Every row gives one point. Each table stands for the endless flat space through its points: a line for two points, a plane for three, and so on. Write the one point that lies in both, or say that there is none.

First (2 x 3)
[[0.17 0.28 0.17]
 [0.23 0.32 0.15]]
Second (2 x 3)
[[ 0.02  0.40  0.38]
 [ 0.12  0.15 -0.02]]
They share: no point

First (2 x 3)
[[ 0.26 -0.12  0.12]
 [ 0.31 -0.18  0.12]]
Second (2 x 3)
[[ 0.02 -0.12  0.04]
 [ 0.34  0.00  0.08]]
They share: no point

First (2 x 4)
[[-0.05  0.29 -0.17  0.15]
 [ 0.07 -0.03 -0.09 -0.01]]
Second (2 x 4)
[[-0.12  0.18 -0.12  0.10]
 [-0.18  0.14 -0.12  0.03]]
They share: no point

First (4 x 6)
[[-0.31 -0.29 -0.20 -0.14 -0.07 -0.10]
 [-0.03  0.14 -0.05 -0.24 -0.25  0.06]
 [ 0.17  0.31  0.20 -0.36 -0.17  0.20]
 [ 0.01  0.03  0.08  0.14 -0.19 -0.34]]
Second (3 x 6)
[[-0.09  0.17  0.15 -0.14 -0.09 -0.01]
 [-0.02  0.24  0.28 -0.15 -0.21 -0.04]
 [-0.01 -0.02 -0.10 -0.19 -0.06  0.02]]
They share: [ 0.01  0.09  0.07 -0.18 -0.15 -0.01]

First (3 x 8)
[[ 0.39  0.39  0.12 -0.42  0.27 -0.27  0.05 -0.31]
 [ 0.23  0.39  0.13 -0.15 -0.08  0.01 -0.45 -0.06]
 [ 0.33  0.40  0.14 -0.32  0.12 -0.15 -0.16 -0.20]]
Second (3 x 8)
[[ 0.28  0.37  0.05 -0.23  0.29 -0.28 -0.01 -0.34]
 [ 0.23  0.14 -0.22 -0.23  0.10 -0.21 -0.09 -0.29]
 [ 0.38  0.25 -0.03 -0.28  0.13 -0.10 -0.18 -0.19]]
They share: [ 0.29  0.30 -0.02 -0.24  0.22 -0.23 -0.06 -0.30]

First (5 x 8)
[[ 0.40 -0.25  0.45 -0.34 -0.13 -0.14 -0.16  0.29]
 [ 0.25 -0.07  0.11 -0.06 -0.20 -0.36 -0.39  0.05]
 [ 0.39 -0.22  0.47  0.08 -0.52 -0.41 -0.30  0.27]
 [-0.06 -0.01  0.17 -0.30 -0.04 -0.03 -0.13  0.03]
 [ 0.02 -0.10  0.23 -0.57  0.18  0.15 -0.02  0.16]]
Second (4 x 8)
[[ 0.12 -0.16  0.18 -0.10  0.03 -0.19 -0.43  0.10]
 [ 0.12 -0.18  0.30 -0.06 -0.12 -0.19 -0.46  0.11]
 [ 0.22 -0.22  0.59  0.03 -0.68 -0.24 -0.36  0.29]
 [ 0.26  0.02  0.13 -0.17 -0.25 -0.08  0.13  0.42]]
They share: [ 0.22 -0.16  0.23 -0.09 -0.23 -0.24 -0.27  0.26]

First (4 x 9)
[[ 0.05  0.11  0.25  0.05  0.10  0.18  0.04  0.02 -0.23]
 [ 0.08  0.19  0.27 -0.18  0.11 -0.03  0.15  0.16 -0.21]
 [-0.05  0.09  0.23 -0.21  0.18  0.02  0.20  0.04 -0.17]
 [-0.11 -0.04  0.16  0.10  0.16  0.20  0.16 -0.09 -0.24]]
Second (3 x 9)
[[-0.36  0.03  0.14  0.05  0.21  0.16  0.09 -0.14 -0.23]
 [-0.09  0.02  0.21 -0.21  0.35 -0.01  0.30 -0.09 -0.36]
 [-0.35 -0.05  0.10  0.02  0.08  0.20  0.02 -0.19 -0.12]]
They share: no point

First (2 x 11)
[[ 0.31 -0.06 -0.04 -0.13 -0.22 -0.33 -0.34 -0.22 -0.46  0.18 -0.01]
 [ 0.26 -0.08 -0.04 -0.05 -0.23 -0.25 -0.26 -0.16 -0.39  0.13  0.00]]
Second (3 x 11)
[[ 0.15 -0.11 -0.10  0.06 -0.19 -0.18 -0.13 -0.05 -0.23  0.03 -0.02]
 [ 0.12 -0.25  0.02  0.13 -0.10 -0.07 -0.15  0.09 -0.10 -0.01 -0.06]
 [ 0.27 -0.10 -0.07  0.10 -0.28 -0.13 -0.03 -0.06 -0.25 -0.04  0.06]]
They share: no point

First (5 x 12)
[[ 0.48 -0.02  0.36 -0.01  0.63 -0.03 -0.03  0.05 -0.21  0.17  0.60  0.06]
 [ 0.01 -0.28  0.15 -0.46  0.18 -0.09 -0.28 -0.04 -0.12  0.21  0.32  0.20]
 [ 0.09 -0.06  0.63 -0.27  0.50  0.27 -0.10  0.35 -0.31  0.31  0.59  0.39]
 [-0.18 -0.20  0.22 -0.54 -0.05 -0.03 -0.31  0.04 -0.06  0.21  0.09  0.37]
 [ 0.11  0.12  0.53 -0.08  0.41  0.15 -0.04  0.18 -0.21  0.24  0.34  0.45]]
Second (4 x 12)
[[ 0.09 -0.02  0.19 -0.18  0.29 -0.20 -0.05 -0.05  0.03 -0.14  0.27  0.34]
 [ 0.20 -0.03  0.17 -0.35  0.09 -0.36 -0.27 -0.02 -0.12  0.30  0.11  0.02]
 [-0.01  0.02  0.10 -0.47  0.15 -0.38  0.07  0.05  0.01  0.01  0.19  0.32]
 [-0.02 -0.05  0.14 -0.60  0.05 -0.50 -0.13  0.06 -0.12  0.17  0.17  0.14]]
They share: no point

First (4 x 12)
[[ 0.30 -0.15 -0.06 -0.16 -0.20 -0.17  0.25  0.07  0.15 -0.04  0.39  0.13]
 [ 0.09  0.37 -0.05 -0.16  0.04 -0.12 -0.09  0.01  0.18 -0.46  0.13  0.10]
 [ 0.17  0.41 -0.13 -0.28 -0.28 -0.24 -0.41 -0.11  0.18 -0.34  0.01 -0.06]
 [ 0.22  0.18 -0.10 -0.24 -0.30 -0.24 -0.18 -0.06  0.16 -0.19  0.14 -0.01]]
Second (2 x 12)
[[ 0.23  0.32  0.21 -0.02 -0.20 -0.06  0.11 -0.13  0.06 -0.22  0.34 -0.07]
 [ 0.07  0.04 -0.07 -0.14 -0.32 -0.34 -0.05 -0.01  0.10 -0.10  0.06 -0.03]]
They share: no point

First (3 x 14)
[[ 0.14  0.33  0.00 -0.17  0.01 -0.08  0.14 -0.14  0.01  0.48  0.23  0.30
   0.17  0.29]
 [ 0.12  0.35  0.03 -0.20 -0.01 -0.01  0.09 -0.16 -0.02  0.43  0.25  0.25
   0.15  0.22]
 [-0.22  0.29  0.00 -0.21  0.17 -0.08 -0.02  0.06 -0.39  0.00  0.03  0.02
  -0.19 -0.07]]
Second (3 x 14)
[[-0.21  0.03 -0.23  0.13  0.25 -0.34  0.26  0.12 -0.18  0.09 -0.05  0.07
  -0.42 -0.09]
 [-0.13  0.21 -0.15 -0.09  0.25 -0.24  0.20  0.16 -0.28  0.19  0.01  0.15
  -0.14  0.03]
 [ 0.01  0.27 -0.04 -0.19  0.19 -0.35  0.14 -0.01 -0.17  0.17  0.04  0.17
  -0.04  0.21]]
They share: no point

First (3 x 18)
[[-0.13 -0.07  0.34 -0.29  0.07 -0.15 -0.25 -0.33 -0.16 -0.11 -0.29  0.24
  -0.06 -0.29 -0.30 -0.07 -0.15  0.20]
 [-0.05  0.01  0.18 -0.05 -0.01  0.05 -0.09 -0.21  0.00 -0.19 -0.17  0.12
   0.14 -0.21  0.22 -0.11  0.33 -0.04]
 [ 0.03  0.15  0.29 -0.32  0.09 -0.20 -0.29 -0.33 -0.14 -0.15 -0.14  0.15
  -0.02 -0.25 -0.19 -0.18 -0.12  0.23]]
Second (5 x 18)
[[-0.08  0.16  0.18 -0.27 -0.09  0.02 -0.15 -0.20  0.15 -0.15 -0.11  0.05
  -0.11 -0.32  0.16 -0.13  0.01  0.08]
 [ 0.14  0.00  0.26 -0.07  0.06  0.07  0.15 -0.26 -0.11 -0.01 -0.01  0.21
   0.44  0.08 -0.04 -0.21  0.43  0.10]
 [ 0.12  0.00  0.08 -0.27 -0.01 -0.46 -0.13 -0.08 -0.25  0.15 -0.35  0.23
   0.25  0.06 -0.02  0.01  0.41  0.16]
 [-0.06  0.05  0.31  0.10  0.14  0.09 -0.10 -0.30 -0.22 -0.23 -0.05  0.26
   0.53 -0.07 -0.05 -0.35  0.37  0.01]
 [ 0.27 -0.20  0.18 -0.25  0.12 -0.44 -0.06 -0.24 -0.37  0.11 -0.39  0.25
   0.19  0.08 -0.15  0.13  0.42  0.18]]
They share: [-0.03  0.05  0.23 -0.16  0.03 -0.05 -0.17 -0.26 -0.06 -0.17 -0.17  0.14
  0.07 -0.23  0.04 -0.13  0.14  0.07]

First (5 x 20)
[[ 0.28  0.12 -0.43  0.16  0.58  0.08  0.05 -0.12 -0.03  0.50 -0.16  0.31
  -0.03 -0.31 -0.15  0.46 -0.21  0.12 -0.34 -0.03]
 [-0.07 -0.10 -0.28  0.30  0.25  0.07 -0.21 -0.25 -0.36  0.04  0.30  0.21
  -0.15 -0.12  0.11  0.41  0.05 -0.13 -0.34 -0.11]
 [ 0.18  0.14 -0.44  0.09  0.16  0.17 -0.10 -0.41 -0.09  0.03 -0.01  0.33
  -0.17 -0.15 -0.08  0.25 -0.16  0.09 -0.43 -0.33]
 [ 0.18  0.01 -0.60  0.21  0.34  0.27  0.05 -0.18 -0.36 -0.04 -0.05  0.34
  -0.19 -0.26  0.08  0.50  0.07 -0.11 -0.56 -0.08]
 [ 0.15  0.14 -0.18  0.10  0.57 -0.11 -0.13 -0.25  0.16  0.74  0.02  0.27
   0.03 -0.24 -0.23  0.33 -0.37  0.25 -0.16 -0.09]]
Second (7 x 20)
[[ 0.32  0.18 -0.19 -0.02  0.63  0.16 -0.21 -0.30 -0.23  0.44  0.40  0.13
   0.13  0.42 -0.37  0.67 -0.02  0.30 -0.08 -0.31]
 [ 0.03  0.49 -0.12  0.32  0.50  0.40 -0.05 -0.41 -0.41  0.30  0.58  0.30
   0.30  0.09 -0.03  0.31 -0.30 -0.23 -0.67 -0.23]
 [ 0.30 -0.53  0.12 -0.44  0.49 -0.03 -0.62 -0.36 -0.17 -0.12  0.17  0.13
  -0.06 -0.08 -0.65 -0.02 -0.55  0.18  0.19 -0.55]
 [ 0.14 -0.13 -0.13 -0.01  0.28  0.13 -0.34 -0.28 -0.15 -0.20  0.11  0.42
   0.07 -0.45 -0.24 -0.18 -0.58 -0.46 -0.40 -0.38]
 [ 0.05 -0.08  0.02  0.17  0.49  0.08 -0.09 -0.19 -0.20  0.32  0.44  0.24
  -0.29 -0.05 -0.11  0.30 -0.49  0.53  0.02 -0.60]
 [ 0.25 -0.01 -0.22 -0.11  0.46 -0.02 -0.52 -0.51 -0.24  0.25  0.19 -0.15
   0.21  0.26 -0.44  0.57  0.07  0.29 -0.18 -0.07]
 [ 0.03 -0.08 -0.60  0.16  0.07 -0.29 -0.49 -0.35  0.08 -0.17 -0.32  0.04
   0.09 -0.47 -0.07  0.24 -0.07 -0.35 -0.44  0.06]]
They share: no point

First (3 x 20)
[[ 0.44  0.33 -0.26  0.02  0.24  0.05 -0.08 -0.01 -0.29  0.06  0.42 -0.07
  -0.07  0.43 -0.10  0.19  0.10  0.21 -0.35  0.05]
 [-0.02  0.13  0.18  0.20  0.40  0.35 -0.22 -0.26 -0.05  0.27  0.28 -0.02
   0.06  0.03  0.16  0.06 -0.18  0.15 -0.11 -0.25]
 [ 0.09  0.20  0.05  0.14  0.41  0.26 -0.24 -0.24 -0.14  0.27  0.35 -0.06
   0.04  0.11  0.12  0.11 -0.16  0.18 -0.14 -0.16]]
Second (4 x 20)
[[ 0.01  0.08  0.25  0.13  0.27  0.37  0.01 -0.15 -0.25  0.14  0.18  0.16
  -0.19  0.15 -0.02  0.14 -0.03  0.01 -0.14  0.08]
 [ 0.57  0.24 -0.35  0.21  0.25  0.21 -0.11  0.03 -0.05  0.14  0.24 -0.10
   0.07  0.49  0.02  0.14  0.31  0.15 -0.28 -0.18]
 [ 0.29  0.24  0.09  0.33  0.36  0.27 -0.13 -0.14 -0.01  0.24  0.19  0.09
  -0.02  0.20  0.06  0.30  0.26  0.10 -0.33 -0.11]
 [-0.13  0.14  0.20 -0.09  0.05  0.16  0.09 -0.02 -0.20 -0.21  0.44  0.00
  -0.08  0.14 -0.13 -0.16 -0.34  0.25 -0.33 -0.18]]
They share: [ 0.22  0.19  0.00  0.14  0.22  0.23 -0.04 -0.05 -0.11  0.06  0.28  0.01
 -0.03  0.27 -0.02  0.09  0.06  0.15 -0.29 -0.13]

First (6 x 24)
[[-0.44 -0.34 -0.03  0.34  0.53 -0.14  0.33 -0.02  0.05 -0.12  0.00  0.46
  -0.18 -0.01  0.39  0.63 -0.36  0.18  0.13 -0.11  0.08  0.36  0.08  0.01]
 [-0.49 -0.14 -0.10  0.37  0.22  0.05  0.45  0.38  0.37  0.12 -0.41  0.13
  -0.52  0.29  0.09  0.00 -0.17 -0.03  0.13  0.07  0.09  0.27 -0.25  0.12]
 [-0.41 -0.05 -0.03  0.19  0.34 -0.26  0.32  0.24  0.44 -0.06 -0.43  0.20
  -0.40  0.35  0.34  0.17 -0.24 -0.15  0.25  0.14  0.10  0.21 -0.17  0.17]
 [-0.42  0.10  0.23  0.23 -0.12 -0.17 -0.04 -0.07  0.03 -0.57 -0.10  0.35
  -0.13 -0.17  0.17  0.23 -0.42  0.13  0.23  0.08  0.38  0.56 -0.18  0.00]
 [-0.07 -0.07 -0.18  0.17  0.76 -0.12  0.29  0.16  0.25  0.36 -0.14  0.11
  -0.42  0.49  0.05  0.14  0.29  0.19  0.20 -0.28 -0.08 -0.10  0.00 -0.08]
 [-0.39 -0.01  0.06  0.48  0.06  0.20  0.12  0.11 -0.01 -0.11  0.07  0.16
  -0.26 -0.03 -0.11  0.14 -0.10  0.33  0.19 -0.29  0.26  0.46 -0.12 -0.18]]
Second (2 x 24)
[[-0.18  0.17  0.05  0.29  0.43 -0.08 -0.12 -0.18  0.15 -0.24  0.09  0.40
  -0.48 -0.05  0.25  0.00  0.09  0.28  0.38 -0.08  0.00  0.38 -0.26 -0.01]
 [-0.21  0.14  0.06  0.26  0.36 -0.11 -0.06 -0.11  0.15 -0.23  0.02  0.34
  -0.40  0.01  0.21  0.06  0.02  0.23  0.34 -0.08  0.07  0.35 -0.21 -0.02]]
They share: [-0.27  0.08  0.08  0.20  0.22 -0.17  0.06  0.03  0.15 -0.21 -0.12  0.22
 -0.24  0.13  0.13  0.18 -0.12  0.13  0.26 -0.08  0.21  0.29 -0.11 -0.04]
